Each row of a before or after table is a point. One or more steps were done to the points. Then noise was added and the rows were shuffled. The steps act on how far a point lies along the listed directions, d1 being the first. Write out the steps. A step turns or swaps two directions, mirrors them in a line or flattens them onto one, adds a multiple of one to another, or multiplies one. Angles are multiples of 10 degrees, from the lower direction toward the higher: turns from -170 to 170, lines from 10 to 170 but not 90. Use the fewest steps. Two steps may share a direction if one is a turn and the other turns, adds or multiplies; they go together, in the order done. Otherwise the lowest direction goes first.

Directions:
(1): -4.8, -2.4, -2.9
(2): 3.3, -5.0, -1.3
(3): 1.8, 2.6, -5.2
Before:
-3.1, 0.3, 2.2
4.4, -0.9, -3.0
1.3, 1.1, -3.4
3.0, 1.2, -0.8
-1.4, 2.9, -0.8
4.6, 3.1, -1.2
-1.6, 4.2, -3.1
-3.8, -0.5, 6.2
0.7, -4.7, 0.7
0.1, 1.0, 3.5
After, 10 rows:
-2.7, 2.0, 1.7
-0.9, 0.6, -5.6
4.7, 4.7, 4.1
3.4, -5.8, -2.4
-4.9, -2.1, 3.2
1.8, 6.4, 2.3
6.4, 0.2, 2.4
-1.5, -1.9, 2.2
7.8, 7.3, 8.2
-1.4, -4.9, -1.9
Steps: multiply d1 by 3; turn d2 and d3 by 120 degrees

Directions:
(1): -2.0, -3.7, -0.6, -6.7, 3.5, 0.3
(2): -5.7, 4.8, -1.3, -1.7, -1.1, -3.7
Before (10 x 6):
-11.6, 5.2, -2.2, -4.6, -3.5, -2.3
5.9, -2.8, 0.3, -0.1, -0.7, 0.6
6.3, -7.2, 0.8, 2.4, 4.2, 5.5
4.7, -1.3, 3.2, 3.7, -0.9, 0.4
6.4, -5.0, -2.5, 2.6, -2.2, 3.8
-10.5, 6.7, -1.6, -4.0, -1.4, -6.8
3.0, -4.0, 1.5, 4.0, -2.4, 3.6
4.5, -0.7, -0.9, 4.8, -0.3, 1.9
-6.5, -1.0, -1.7, -9.1, 1.9, -0.2
4.7, -6.6, 4.3, -1.5, 1.4, 3.0
After:
1.1, 2.3, -1.7, 3.5, -0.7, -0.2
0.4, -0.1, -3.4, 0.8, -3.5, 0.8
1.0, 0.4, 2.8, 1.4, -0.7, -1.8
-2.5, -1.2, -1.0, -1.7, -2.0, 3.1
-1.1, -3.0, -0.7, -5.6, 1.6, 2.4
-0.6, -0.1, -0.2, 1.3, 1.8, 0.7
0.0, -1.5, 1.2, -0.5, -0.1, -0.4
1.5, -0.4, -0.8, -1.9, -1.2, -1.5
-2.3, -0.2, 1.1, 2.2, -3.0, 1.3
-1.2, -2.0, 2.8, -2.5, 0.7, -0.6
Steps: multiply d1 by 0.7; multiply d2 by 0
